Each wall is flat, endless, passes through zero and stands at right angles to its row. A trip goes straight from one point to another. Which walls does it cross, in order?
In the rows, 128 means zero.

Walls:
(1): [114 164]
(2): [149 130]
(3): [127  73]
(4): [170 112]
(5): [ 90 122]
(6): [142 118]
Trips:
[161 183] to [102 132] -> 4, 2, 5
[109 165] to [106 125] -> 3
[140  86] to [ 94 126] -> 5, 2, 4, 6, 1
[118 139] to [122  84] -> 3, 1, 6, 4
[175 163] to [153 119] -> 1, 3

Walls:
(1): [121 122  55 101  91 166  98 133  97 104 101 149]
(2): [ 81 109  93 161 103  60 172 117 117 171 125 126]
(3): [146 150 130 133 118 135 212 144 122 135 125 152]
(4): [158  96 146 129 158  90 180 105 120 129 115 174]
(5): [135 125 135 149 127 123 116 125 111 180 137 121]
Trips:
[100 121 115  99 113 131  90 146 123 142 127 151] to [111  88 100 149 169 126 112 103  97 121 164 148] -> 2, 4
[133 111 108 180 123 114 100 119 138 104  77  99] to [145 179 133 131 157  89 142 122 131  83 122  95] -> 1, 2, 4, 3
[ 68 130 120 139 111 136 162 135 132 104 145 114] to [127 123 149 142 168 101 118  75 143 106 127 119] -> 1, 3, 4, 2
[170 128 150 116 165 129 145 133 135 146 159 129] to [ 98 159 178 126 109 132 194 135 143  99 133 103] -> 5, 2
[113 112 121 123  93 117 127  86 148 109 118 140] to [139  61 139 125 108  78  98  78 103 107 155 151] -> 5
[117 103 102 131 123 129 163 121 171 166 118 100] to [138  76  84 114 105 171 141 124 135 103 181 147] -> 1, 5, 4, 2
